Each row is a point. Each copy is the shape, with its points in the same order, stretched, turned, moved and blurred by noise. Is it also mirrored, or only turned?

Shape (7 x 2)
[[ 0.13 -0.04]
 [ 0.30  0.46]
 [-0.53  0.18]
 [ 0.09 -0.59]
 [ 0.19  0.09]
 [ 0.06 -0.51]
 [-0.12  0.43]]
Copy 1 (7 x 2)
[[ 0.05 -0.10]
 [ 0.30  0.33]
 [-0.55  0.33]
 [-0.13 -0.45]
 [ 0.12  0.06]
 [-0.18 -0.34]
 [-0.10  0.35]]
Copy 1 is: only turned
Copy 2 (7 x 2)
[[ 0.01 -0.02]
 [-0.51  0.16]
 [-0.07  0.62]
 [ 0.55 -0.29]
 [-0.07  0.03]
 [ 0.47 -0.16]
 [-0.44  0.49]]
Copy 2 is: mirrored
Copy 3 (7 x 2)
[[ 0.02  0.06]
 [ 0.42  0.39]
 [ 0.23 -0.60]
 [-0.42 -0.11]
 [ 0.14  0.15]
 [-0.36 -0.12]
 [ 0.41 -0.08]]
Copy 3 is: mirrored
Copy 4 (7 x 2)
[[-0.01  0.10]
 [ 0.43 -0.31]
 [-0.36 -0.60]
 [-0.31  0.69]
 [ 0.15  0.02]
 [-0.30  0.60]
 [ 0.10 -0.61]]
Copy 4 is: mirrored

Shape (7 x 3)
[[ 0.11  0.44 -0.78]
 [ 0.39  0.23 -0.33]
 [-0.29  0.11  0.21]
 [-0.35  0.21 -0.28]
 [-0.30  0.42  0.17]
 [-0.07 -0.30  0.00]
 [ 0.42 -0.07  0.25]]
Copy 1 (7 x 3)
[[ 0.69 -0.21 -0.23]
 [ 0.43 -0.34 -0.12]
 [-0.19  0.41 -0.37]
 [ 0.08  0.39 -0.27]
 [-0.09  0.28 -0.68]
 [-0.08  0.28  0.16]
 [-0.05 -0.31 -0.03]]
Copy 1 is: mirrored
Copy 2 (7 x 3)
[[ 0.98 -0.47 -0.03]
 [ 0.63 -0.33 -0.33]
 [ 0.06  0.50 -0.08]
 [ 0.30  0.15  0.10]
 [ 0.34  0.63 -0.11]
 [-0.25 -0.06 -0.06]
 [ 0.13 -0.03 -0.52]]
Copy 2 is: mirrored
Copy 3 (7 x 3)
[[ 0.57  0.59  0.25]
 [ 0.27  0.11  0.20]
 [-0.16  0.30 -0.14]
 [ 0.08  0.57  0.00]
 [ 0.12  0.45 -0.26]
 [-0.45  0.08  0.24]
 [-0.20 -0.30  0.14]]
Copy 3 is: mirrored

Shape (8 x 4)
[[ 0.01 -0.21  0.47  0.27]
 [ 0.99  0.10  0.09 -0.28]
 [ 0.05  0.39 -0.37 -0.20]
 [ 0.03  0.17 -0.06 -0.18]
 [-0.28  0.03 -0.32  0.24]
 [ 0.81 -0.07 -0.09 -0.31]
 [ 0.14 -0.39  0.35  0.00]
 [ 0.12  0.09  0.01  0.18]]
Copy 1 (8 x 4)
[[-0.21  0.59 -0.16  0.01]
 [ 0.26  0.01 -1.30  0.09]
 [ 0.20 -0.43 -0.32 -0.37]
 [ 0.20 -0.13 -0.26 -0.11]
 [-0.34 -0.23  0.29 -0.45]
 [ 0.15 -0.15 -0.97  0.19]
 [-0.13  0.43 -0.21  0.29]
 [-0.10  0.03 -0.30 -0.26]]
Copy 1 is: only turned
Copy 2 (8 x 4)
[[-0.15  0.39  0.66 -0.13]
 [ 0.02  0.13 -0.54 -0.59]
 [-0.03 -0.26 -0.48  0.20]
 [-0.07 -0.11 -0.12 -0.01]
 [ 0.10  0.06  0.12  0.41]
 [ 0.16  0.06 -0.47 -0.50]
 [ 0.00  0.23  0.56 -0.33]
 [-0.03  0.16  0.06  0.08]]
Copy 2 is: only turned

Shape (10 x 6)
[[-0.19 -0.60 -0.10 -0.28  0.33 -0.16]
 [-0.48  0.02  0.04 -0.14  0.46  0.15]
 [ 0.04  0.25  0.11 -0.37  0.03  0.15]
 [ 0.03 -0.26 -0.16  0.42 -0.12 -0.10]
 [-0.12  0.18  0.09  0.31 -0.27  0.25]
 [-0.66  0.05  0.56  0.64 -0.14  0.12]
 [-0.43 -0.13  0.04  0.38  0.30 -0.47]
 [ 0.09  0.09 -0.37  0.54  0.04 -0.13]
 [ 0.58 -0.34  0.66 -0.15  0.15  0.57]
 [-0.35  0.22  0.15 -0.01 -0.41 -0.04]]
Copy 1 (10 x 6)
[[ 0.09 -0.64 -0.21  0.01  0.22 -0.33]
 [-0.20  0.16 -0.15 -0.43  0.31 -0.07]
 [ 0.20 -0.18  0.04 -0.27  0.11  0.31]
 [ 0.17 -0.13  0.34  0.15  0.10 -0.19]
 [-0.04  0.19  0.38 -0.06  0.17  0.16]
 [-0.37  0.51  0.38 -0.24  0.75  0.04]
 [ 0.10  0.35 -0.01 -0.15  0.49 -0.29]
 [ 0.29  0.36  0.34  0.00 -0.10 -0.18]
 [ 0.32 -0.86  0.58 -0.47  0.04  0.19]
 [-0.04  0.04  0.10  0.08  0.41  0.28]]
Copy 1 is: mirrored
Copy 2 (10 x 6)
[[ 0.67  0.42  0.35 -0.24  0.38  0.33]
 [ 0.03  0.71 -0.30  0.02  0.11  0.10]
 [ 0.02  0.64  0.07  0.69 -0.02 -0.26]
 [-0.17 -0.27  0.05 -0.65  0.17 -0.13]
 [-0.63 -0.11 -0.23  0.08  0.02 -0.19]
 [-0.95 -0.38 -0.73 -0.17 -0.15  0.38]
 [-0.07  0.18 -0.23 -0.71 -0.28  0.27]
 [-0.22  0.09 -0.15 -0.86 -0.03 -0.49]
 [ 0.45 -0.68 -0.27  1.22  0.63 -0.30]
 [-0.58  0.34  0.16  0.25 -0.26  0.05]]
Copy 2 is: mirrored
Copy 3 (10 x 6)
[[ 0.12 -0.03  0.26 -0.31 -0.22 -0.47]
 [-0.14  0.10 -0.22 -0.41 -0.13 -0.01]
 [-0.17  0.19 -0.11  0.11 -0.31  0.17]
 [ 0.26 -0.32 -0.24  0.14  0.04 -0.24]
 [ 0.03 -0.17 -0.53  0.25 -0.17  0.20]
 [-0.13 -0.86 -0.55 -0.21 -0.06  0.21]
 [-0.05 -0.58 -0.09 -0.28  0.38 -0.16]
 [ 0.14 -0.13 -0.40  0.21  0.32 -0.04]
 [ 0.50 -0.03  0.34 -0.15 -0.55  0.38]
 [-0.34 -0.28 -0.40  0.29 -0.20  0.05]]
Copy 3 is: only turned

Shape (12 x 8)
[[-0.07 -0.04 -0.13  0.07  0.03 -0.31  0.37  0.50]
 [-0.26 -0.49  0.11  0.04 -0.62 -0.07  0.27  0.16]
 [-0.20  0.03  0.24  0.25  0.31 -0.06  0.15  0.43]
 [-0.30  0.04 -0.01  0.37  0.00 -0.14 -0.55 -0.18]
 [ 0.37  0.24  0.30  0.39  0.01 -0.13 -0.07  0.29]
 [-0.08  0.32  0.20 -0.43 -0.32 -0.15 -0.06  0.34]
 [ 0.01  0.19 -0.43 -0.08 -0.06  0.12 -0.60 -0.19]
 [ 0.49 -0.08  0.04 -0.47 -0.61  0.44 -0.15  0.43]
 [ 0.25  0.38 -0.53  0.05  0.33  0.39  0.18 -0.21]
 [ 0.53 -0.42 -0.09 -0.14 -0.45  0.32 -0.42 -0.11]
 [ 0.09  0.37 -0.08 -0.40 -0.36  0.02  0.10  0.19]
 [ 0.33 -0.18  0.11 -0.08  0.22 -0.18  0.26 -0.32]]
Copy 1 (12 x 8)
[[ 0.17 -0.31  0.18  0.24 -0.13 -0.64 -0.06  0.19]
 [ 0.07  0.09 -0.14 -0.28 -0.11 -0.78  0.17  0.16]
 [ 0.28  0.02  0.38  0.01  0.15 -0.11 -0.53  0.18]
 [-0.37  0.67  0.05  0.13 -0.21  0.60  0.11  0.37]
 [-0.10 -0.08  0.37  0.09  0.70 -0.14 -0.02  0.28]
 [ 0.69  0.46  0.38  0.36  0.22 -0.49  0.44 -0.31]
 [ 0.01  0.34 -0.19  0.07 -0.41  0.64  0.54 -0.06]
 [ 0.91 -0.13 -0.28 -0.36  0.43 -0.41  0.58 -0.46]
 [ 0.08 -0.68  0.39 -0.35 -0.36  0.32 -0.02 -0.16]
 [-0.06 -0.07 -0.70 -0.52  0.30  0.16  0.53 -0.30]
 [ 0.58  0.04  0.39  0.13  0.07 -0.50  0.54 -0.31]
 [-0.56 -0.33  0.08 -0.17  0.44 -0.16 -0.11 -0.51]]
Copy 1 is: mirrored
Copy 2 (12 x 8)
[[-0.12  0.44  0.13  0.05 -0.30  0.04 -0.02  0.44]
 [-0.39  0.02  0.00 -0.01  0.62  0.56 -0.26  0.14]
 [-0.25  0.25  0.26  0.02 -0.15 -0.35  0.22  0.37]
 [-0.05  0.17  0.09 -0.33  0.12 -0.18  0.28 -0.55]
 [ 0.04  0.33  0.21  0.39 -0.29 -0.53 -0.17 -0.21]
 [ 0.38  0.44  0.00  0.58  0.27 -0.14  0.18  0.18]
 [ 0.49 -0.04 -0.27 -0.06 -0.12 -0.05  0.25 -0.68]
 [ 0.48 -0.26 -0.23  0.87  0.28  0.21 -0.11 -0.19]
 [ 0.42 -0.08 -0.73 -0.37 -0.62 -0.27 -0.11 -0.14]
 [ 0.40 -0.53 -0.08  0.27  0.27  0.31 -0.32 -0.75]
 [ 0.48  0.31 -0.36  0.49  0.05 -0.09 -0.09  0.08]
 [ 0.35  0.00  0.03 -0.29 -0.01 -0.15 -0.56 -0.16]]
Copy 2 is: mirrored
Copy 3 (12 x 8)
[[ 0.11 -0.07 -0.03 -0.23  0.15  0.00 -0.27  0.66]
 [ 0.40  0.29  0.56  0.24  0.33 -0.06 -0.32  0.32]
 [ 0.50 -0.30 -0.18 -0.19 -0.06  0.02 -0.17  0.52]
 [ 0.06 -0.47  0.57  0.02 -0.37 -0.06  0.14 -0.06]
 [ 0.24 -0.19  0.12  0.34 -0.27  0.39 -0.28  0.55]
 [ 0.07  0.05  0.01 -0.28 -0.19  0.19 -0.68 -0.04]
 [-0.59 -0.33  0.29  0.13 -0.30  0.14  0.05 -0.48]
 [-0.25  0.25 -0.04  0.66  0.25  0.56 -0.70 -0.34]
 [-0.45  0.09 -0.57  0.00 -0.13  0.28  0.34 -0.10]
 [-0.45  0.01  0.41  1.01  0.01  0.19 -0.29 -0.39]
 [-0.22  0.22 -0.17 -0.13 -0.14  0.35 -0.47 -0.06]
 [ 0.01  0.21 -0.11  0.37 -0.31 -0.23 -0.12  0.27]]
Copy 3 is: mirrored
Copy 4 (12 x 8)
[[-0.70 -0.02  0.43 -0.07 -0.09 -0.34  0.12 -0.27]
 [-0.22  0.47  0.02  0.30  0.21 -1.01  0.48  0.47]
 [-0.38 -0.13 -0.09 -0.16  0.33  0.03 -0.01 -0.55]
 [ 0.05  0.18 -0.36 -0.15  0.41  0.64 -0.20  0.32]
 [-0.42  0.09 -0.48 -0.08 -0.14  0.25  0.07 -0.40]
 [-0.42  0.19 -0.19  0.02 -0.16 -0.62 -0.40 -0.36]
 [ 0.10  0.04 -0.07  0.10 -0.04  0.52 -0.47  0.22]
 [-0.06  0.46 -0.39  0.83 -0.35 -0.84  0.07 -0.28]
 [ 0.08 -0.56  0.43 -0.32 -0.23  0.20 -0.21 -0.39]
 [ 0.09  0.30 -0.47  0.88 -0.19 -0.12  0.26  0.58]
 [-0.27  0.11  0.08 -0.03 -0.34 -0.69 -0.29 -0.31]
 [-0.47 -0.56  0.04 -0.03 -0.21 -0.14  0.18  0.44]]
Copy 4 is: mirrored

Shape (15 x 11)
[[-0.01 -0.17  0.18 -0.11 -0.11  0.33  0.57 -0.11  0.28  0.01 -0.22]
 [-0.15  0.57  0.28 -0.28 -0.06 -0.11 -0.31 -0.03  0.29  0.00  0.40]
 [-0.17  0.55  0.24 -0.27 -0.30 -0.25 -0.17 -0.21  0.16  0.02 -0.16]
 [-0.21 -0.16  0.16 -0.30  0.05  0.31 -0.19 -0.30  0.13  0.21  0.07]
 [ 0.16 -0.10  0.35 -0.14 -0.39  0.66  0.08 -0.29  0.10  0.37 -0.17]
 [-0.13  0.97  0.25 -0.25 -0.31 -0.20 -0.32  0.76  0.04  0.07 -0.03]
 [ 0.05 -0.13  0.19 -0.26 -0.22  0.01 -0.27 -0.29  0.06 -0.04 -0.03]
 [-0.37 -0.14  0.39 -0.17 -0.38 -0.01 -0.23  0.81 -0.15 -0.02 -0.07]
 [ 0.05 -0.09 -0.57  0.22 -0.31  0.09 -0.21  1.31  0.19  0.15 -0.18]
 [-0.11 -0.25  0.37 -0.18 -0.47 -0.18 -0.30 -0.20  0.15  0.44  0.05]
 [-0.19 -0.20  0.24  0.48  0.08 -0.11 -0.06 -0.12 -0.25  0.25 -0.14]
 [-0.23  0.24 -1.32 -0.18 -0.40 -0.10  0.15 -0.16 -0.44  0.02 -0.34]
 [ 0.16 -0.22  0.33 -0.26 -0.19 -0.24 -0.35 -0.15 -0.29 -0.05  0.20]
 [-0.18 -0.04  0.36  0.34 -0.46  0.34 -0.23  0.09  0.20 -0.04 -0.32]
 [ 0.01 -0.21  0.18 -0.28  1.06 -0.23 -0.19  0.31  0.11  0.05 -0.39]]
Copy 1 (15 x 11)
[[ 0.38 -0.17 -0.21  0.35 -0.08 -0.06 -0.43 -0.05  0.22  0.15  0.31]
 [ 0.34  0.20  0.27 -0.25 -0.44  0.53  0.33  0.06 -0.13  0.10  0.53]
 [ 0.11  0.25 -0.18 -0.07 -0.56  0.23  0.33  0.23  0.06  0.01  0.62]
 [ 0.21 -0.33  0.03  0.06 -0.45  0.14 -0.09 -0.15 -0.07 -0.21  0.09]
 [ 0.31 -0.62 -0.21  0.45 -0.51  0.02 -0.18 -0.13  0.14  0.40  0.40]
 [-0.37  0.42  0.34 -0.47 -0.56  0.41  0.52  0.55  0.10  0.41  0.55]
 [ 0.34 -0.15 -0.17  0.13 -0.45  0.06  0.04  0.15 -0.20 -0.16  0.19]
 [-0.21 -0.10  0.01 -0.54 -0.11 -0.02  0.06  0.49 -0.24  0.19  0.01]
 [-0.72  0.34  0.31 -0.32 -0.63 -0.13 -0.38  0.64  0.01  0.24 -0.72]
 [ 0.44 -0.32 -0.39 -0.25 -0.55 -0.04  0.16  0.22 -0.10  0.08  0.19]
 [ 0.06 -0.29 -0.36 -0.14  0.03  0.04  0.23  0.05  0.12 -0.10 -0.64]
 [-0.76  0.77  0.14  0.42 -1.15 -0.75 -0.04  0.13  0.22 -0.49 -0.19]
 [ 0.46 -0.21 -0.01 -0.01 -0.17  0.00  0.29  0.34 -0.31 -0.14  0.04]
 [-0.07 -0.25 -0.50 -0.01 -0.33  0.20 -0.03  0.06 -0.19  0.29  0.01]
 [-0.09 -0.13  0.32 -0.21  0.18  0.34 -0.19  0.46  0.28 -0.80 -0.83]]
Copy 1 is: mirrored
Copy 2 (15 x 11)
[[ 0.28 -0.23 -0.37 -0.02 -0.27 -0.31 -0.19  0.32 -0.16  0.28 -0.40]
 [ 0.05  0.15  0.00 -0.22  0.60  0.08  0.51  0.32 -0.54  0.21 -0.16]
 [-0.07 -0.03 -0.07 -0.11  0.44 -0.07  0.11  0.78 -0.62  0.34  0.00]
 [-0.34  0.22  0.04  0.17 -0.11 -0.31 -0.03  0.23 -0.45  0.24 -0.47]
 [-0.12  0.01 -0.36  0.16 -0.04 -0.15  0.02  0.48 -0.39  0.11 -0.79]
 [ 0.14  0.15 -0.17 -0.48  0.58  0.66  0.49  0.48 -1.05  0.00  0.41]
 [-0.41 -0.24  0.05  0.06  0.16 -0.14  0.14  0.41 -0.37  0.23 -0.36]
 [-0.47 -0.06 -0.19 -0.46 -0.08  0.18  0.15 -0.03 -0.99 -0.08  0.06]
 [-0.11 -0.37  0.25 -0.45 -0.47  1.01  0.17 -0.25 -0.53 -0.15  0.04]
 [-0.71 -0.08 -0.08  0.07  0.05 -0.15  0.01  0.32 -0.49  0.39 -0.47]
 [-0.43  0.40 -0.27  0.03 -0.09 -0.15 -0.36  0.11 -0.13 -0.10 -0.13]
 [ 0.07 -0.58  1.18  0.03 -0.06  0.53 -0.44  0.67 -0.10 -0.11 -0.15]
 [-0.48 -0.33  0.15  0.17  0.48 -0.09  0.07  0.11 -0.43  0.04 -0.22]
 [-0.30  0.03 -0.56 -0.27 -0.33 -0.02  0.25  0.44 -0.31 -0.11 -0.31]
 [-0.17  0.45  0.10  0.60 -0.26 -0.27 -0.14 -0.13 -0.41  0.32  0.34]]
Copy 2 is: mirrored

Shape (15 x 12)
[[-0.10  0.55  0.25  0.17 -0.10  0.32 -0.41  0.10 -0.21  0.19  0.00  0.38]
 [-0.27 -0.06  0.17 -0.27 -0.23 -0.45 -0.43  0.10  0.28  0.21 -0.11 -0.50]
 [ 0.09  0.67 -0.49  0.22  0.01 -0.53  0.20  0.39  0.48 -0.40  0.11  0.41]
 [-0.24  0.62 -0.42  0.16  0.14  0.48  0.32 -0.30 -0.21  0.14  0.33 -0.36]
 [ 0.11  0.64  0.10 -0.05  0.11  0.08 -0.42  0.28 -0.48 -0.33  0.41  0.06]
 [ 0.20  0.16 -0.35 -0.13 -0.09  0.37  0.09  0.19  0.19 -0.18  0.18 -0.02]
 [ 0.51  0.62 -0.39  0.21  0.11  0.04 -0.13 -0.12 -0.42 -0.14  0.20  0.45]
 [ 0.31 -0.10 -0.05 -0.19 -0.55 -0.14  0.32 -0.03 -0.47 -0.51  0.06  0.26]
 [-0.31 -0.30  0.34 -0.42  0.10 -0.34  0.54 -0.08  0.28  0.07  0.30  0.17]
 [-0.18  0.08  0.44 -0.54  0.23 -0.05 -0.19  0.09  0.46  0.25 -0.38 -0.10]
 [-0.39 -0.15 -0.04 -0.30  0.44 -0.01 -0.43  0.07  0.32  0.23 -0.16 -0.30]
 [-0.35  0.12 -0.23  0.25  0.26 -0.24 -0.21  0.36  0.04 -0.45 -0.32 -0.39]
 [ 0.16  0.41  0.49 -0.30 -0.31 -0.08 -0.19 -0.46 -0.32 -0.57  0.19  0.28]
 [ 0.32 -0.23  0.08 -0.01  0.09 -0.18  0.52  0.23  0.52  0.22 -0.17 -0.40]
 [ 0.08 -0.20  0.09  0.31  0.03  0.06 -0.40 -0.02  0.02 -0.59  0.23  0.06]]
Copy 1 (15 x 12)
[[ 0.48  0.39 -0.23 -0.03 -0.21 -0.11 -0.07 -1.03  0.06 -0.04 -0.38 -0.18]
 [ 0.21  0.37  0.26 -0.34 -0.08  0.81 -0.15  0.17 -0.26 -0.06 -0.26 -0.38]
 [ 0.57  0.12  0.08  0.32 -0.67  0.17  0.34  0.07 -0.03 -0.35 -0.92  0.99]
 [ 0.04  0.13 -0.08 -0.15  0.38 -0.22 -0.56 -0.80  0.18  0.00 -0.12  0.34]
 [ 0.92 -0.03  0.00  0.54 -0.10  0.14 -0.65 -0.75  0.13  0.19 -0.65 -0.18]
 [ 0.48 -0.08  0.31  0.02 -0.11 -0.13 -0.23  0.06 -0.10 -0.01 -0.14  0.17]
 [ 0.75 -0.07 -0.31  0.60  0.24 -0.24  0.01 -0.50  0.23 -0.27 -0.37  0.21]
 [ 0.65 -0.79  0.30  0.24  0.33 -0.10  0.54  0.10  0.05  0.24 -0.20 -0.08]
 [-0.51  0.04  0.92  0.37 -0.15  0.18  0.25  0.05 -0.21  0.06 -0.07  0.04]
 [ 0.04  0.93  0.81 -0.28 -0.22  0.43 -0.01  0.11 -0.20  0.11 -0.21 -0.30]
 [-0.26  0.81  0.18 -0.21 -0.16  0.43 -0.58  0.34 -0.02  0.03 -0.09 -0.29]
 [ 0.30  0.21 -0.38 -0.28 -0.22  0.42 -0.31  0.42  0.04  0.59 -0.54  0.48]
 [ 0.86 -0.29  0.53  0.30 -0.07  0.13  0.23 -0.59  0.73  0.14 -0.21 -0.41]
 [ 0.10  0.34  0.63 -0.08  0.11  0.50  0.28  0.56 -0.73  0.30  0.06  0.50]
 [ 0.51 -0.34 -0.22  0.28 -0.56  0.18 -0.22  0.12  0.43  0.30  0.07 -0.06]]
Copy 1 is: only turned
Copy 2 (15 x 12)
[[-0.03  0.69  0.11 -0.09 -0.07 -0.15  0.00  0.19  0.75  0.08  0.05 -0.11]
 [-0.34  0.13 -0.40 -0.65  0.23  0.16 -0.18 -0.44  0.01  0.01 -0.11  0.05]
 [-0.18 -0.50  0.56  0.38  0.47  0.18 -0.04 -0.19  0.41 -0.21  0.22  0.20]
 [ 0.23  0.44 -0.09  0.57  0.43  0.21 -0.07  0.17  0.20 -0.42  0.11 -0.48]
 [ 0.05  0.57  0.29 -0.22  0.32 -0.37 -0.15 -0.06  0.57  0.38  0.32 -0.51]
 [ 0.04  0.17  0.05  0.46  0.58 -0.20  0.01 -0.02  0.06 -0.03  0.16  0.15]
 [-0.01  0.30  0.20  0.58  0.26 -0.16 -0.12 -0.10  0.65  0.34  0.18 -0.32]
 [ 0.51 -0.40 -0.15  0.05  0.55 -0.17 -0.17 -0.11  0.58  0.19 -0.09  0.13]
 [ 0.11 -0.72 -0.08 -0.43 -0.19  0.21 -0.33  0.28 -0.26 -0.32 -0.53 -0.04]
 [-0.27  0.17 -0.13 -0.52 -0.46 -0.15 -0.34 -0.07 -0.11 -0.30 -0.18  0.08]
 [-0.51  0.27 -0.51 -0.26 -0.22  0.15  0.08 -0.28 -0.41 -0.06  0.04 -0.32]
 [-0.02  0.14 -0.13 -0.19  0.23  0.21  0.29 -0.69  0.06 -0.06  0.28 -0.21]
 [-0.01 -0.08  0.16 -0.47  0.48 -0.77 -0.37 -0.07  0.78  0.05 -0.36 -0.26]
 [ 0.23 -0.09  0.10 -0.06  0.06  0.26 -0.39 -0.26 -0.21 -0.16 -0.40  0.40]
 [-0.22  0.12  0.04 -0.17  0.62 -0.35  0.43 -0.44  0.21  0.44 -0.21 -0.20]]
Copy 2 is: only turned

Shape (17 x 12)
[[-0.07  0.28 -0.14 -0.48 -0.29 -0.17  0.14 -0.24 -0.13 -0.14  0.38  0.36]
 [ 0.19 -0.50 -0.02  0.25  0.20  0.41  0.48  0.17 -0.26  0.39  0.07  0.18]
 [-0.20 -0.45 -0.04  0.04  0.22  0.53  0.03 -0.18  0.04  0.47 -0.41  0.47]
 [ 0.08 -0.71  0.21  0.20  0.03  0.47  0.12  0.32 -0.30 -0.10 -0.25  0.10]
 [-0.21 -0.34  0.16  0.41  0.30  0.19 -0.21 -0.07 -0.35  0.03 -0.16  0.19]
 [ 0.16  0.35  0.02 -0.60 -0.05 -0.79 -0.18  0.20  0.51  0.01 -0.14  0.00]
 [-0.03 -0.30  0.13  0.20  0.19  0.17 -0.12 -0.01 -0.43  0.60 -0.01 -0.04]
 [ 0.09  0.37 -0.56 -0.14 -0.01 -0.55 -0.12 -0.11  0.50 -0.10  0.25 -0.32]
 [-0.10  0.37 -0.23 -0.86  0.47 -0.30  0.04 -0.02  0.46 -0.14  0.07 -0.54]
 [ 0.42 -0.07  0.28  0.24  0.45  0.58 -0.10  0.17 -0.05  0.30  0.07  0.38]
 [-0.10  0.03  0.19 -0.29 -0.59 -0.09  0.07 -0.03  0.25  0.25  0.30 -0.07]
 [ 0.21  0.00  0.11  0.10  0.00  0.48  0.10 -0.01 -0.51  0.43 -0.45 -0.06]
 [ 0.15  0.16 -0.45 -0.43 -0.59  0.16 -0.36  0.04  0.17 -0.06  0.13 -0.01]
 [ 0.42  0.33 -0.41 -0.56  0.28 -0.75  0.15 -0.18  0.27 -0.16 -0.26 -0.13]
 [-0.26  0.30 -0.43 -0.30 -0.17 -0.16  0.01  0.56 -0.02  0.21  0.09  0.19]
 [ 0.06  0.43 -0.34 -0.21 -0.01 -0.47  0.25 -0.09  0.65 -0.01 -0.16 -0.19]
 [ 0.34 -0.09 -0.49 -0.67  0.20 -0.66 -0.15 -0.08  0.37  0.21  0.08 -0.16]]
Copy 1 (17 x 12)
[[ 0.52  0.34 -0.32 -0.01  0.17 -0.15  0.10  0.25  0.31  0.14 -0.04  0.27]
 [-0.49 -0.06  0.04 -0.33  0.51  0.30  0.05 -0.02 -0.28  0.07  0.35  0.27]
 [-0.69  0.42  0.09 -0.11  0.45  0.21  0.12 -0.12 -0.30 -0.10  0.20  0.23]
 [-0.53 -0.03 -0.05 -0.46 -0.23  0.38  0.03  0.03 -0.20 -0.27  0.48  0.17]
 [-0.65  0.06 -0.11  0.00  0.15  0.23  0.27  0.07  0.16 -0.26  0.55  0.06]
 [ 0.56  0.43  0.28 -0.04 -0.22 -0.16 -0.16 -0.35  0.44  0.34 -0.25 -0.25]
 [-0.69  0.05  0.04  0.07  0.49  0.40  0.17  0.31  0.16  0.26  0.28  0.17]
 [ 0.56 -0.09  0.09  0.40 -0.10 -0.35 -0.17  0.07  0.27  0.12 -0.27 -0.23]
 [ 0.61  0.34  0.22  0.55  0.05 -0.16 -0.01 -0.05 -0.09  0.29  0.63 -0.21]
 [-0.52  0.20  0.36 -0.62  0.36 -0.09 -0.39 -0.31  0.21 -0.03  0.56  0.47]
 [ 0.19  0.43 -0.04 -0.34  0.03 -0.01 -0.03  0.67  0.06  0.19 -0.24  0.00]
 [-0.74  0.07 -0.22  0.06  0.07  0.03 -0.09  0.16 -0.12  0.42  0.31  0.15]
 [ 0.31  0.18  0.06  0.13 -0.32 -0.04 -0.28  0.39  0.27  0.13 -0.53  0.25]
 [ 0.63  0.00  0.10  0.48 -0.18 -0.45  0.11 -0.55  0.21  0.43  0.02 -0.13]
 [ 0.14  0.30 -0.12 -0.01  0.29  0.42 -0.47 -0.02  0.31  0.11 -0.42 -0.13]
 [ 0.42  0.20  0.01  0.21 -0.11 -0.54 -0.24 -0.24 -0.03  0.24 -0.14 -0.40]
 [ 0.47  0.01  0.49  0.47  0.21  0.07  0.22 -0.20  0.17  0.44 -0.33  0.07]]
Copy 1 is: only turned
Copy 2 (17 x 12)
[[-0.16 -0.07 -0.36  0.30  0.20 -0.17  0.77  0.01  0.48 -0.25  0.05  0.05]
 [-0.21  0.05 -0.04  0.27  0.04  0.16 -0.17  0.40 -0.35  0.83  0.15 -0.33]
 [ 0.42  0.36  0.21  0.53 -0.35 -0.25  0.02 -0.13 -0.19  0.74 -0.21 -0.27]
 [-0.14  0.50 -0.04  0.38  0.19  0.04 -0.63  0.32 -0.65  0.40  0.00 -0.02]
 [ 0.30  0.07  0.25  0.32  0.28  0.11 -0.06 -0.10 -0.09  0.20 -0.52 -0.25]
 [ 0.58  0.03 -0.26 -0.55 -0.05 -0.14  0.80  0.31  0.02 -0.54  0.44 -0.30]
 [ 0.23 -0.21  0.13  0.16  0.29  0.32  0.23  0.17 -0.27  0.75 -0.46 -0.04]
 [ 0.34 -0.69  0.06 -0.43 -0.48  0.37  0.61  0.44  0.59 -0.68  0.22 -0.29]
 [ 1.04 -0.41 -0.14 -0.02 -0.19  0.27  0.64  0.96  0.40 -0.42  0.63 -0.31]
 [ 0.15 -0.27  0.39  0.38  0.35 -0.37  0.02 -0.03 -0.50  0.65  0.33 -0.38]
 [ 0.08  0.04 -0.63 -0.43 -0.13  0.04  0.26 -0.11  0.02  0.02  0.02  0.61]
 [ 0.16 -0.08  0.03  0.40  0.01  0.47  0.33  0.02 -0.66  0.65 -0.04  0.06]
 [-0.06 -0.09  0.10  0.18 -0.46  0.09  0.37  0.19  0.00 -0.57  0.30  0.55]
 [ 0.37 -0.27 -0.18 -0.22 -0.33  0.22  1.16  0.87  0.14 -0.45  0.46 -0.82]
 [ 0.09  0.19  0.13 -0.19  0.09  0.28  0.40  0.33  0.68  0.01  0.38 -0.01]
 [ 0.53 -0.32 -0.31 -0.51 -0.55  0.40  0.75  0.25  0.30 -0.38  0.50 -0.35]
 [ 0.29 -0.25  0.06 -0.38 -0.49  0.04  0.78  1.12 -0.08 -0.25  0.22 -0.51]]
Copy 2 is: mirrored
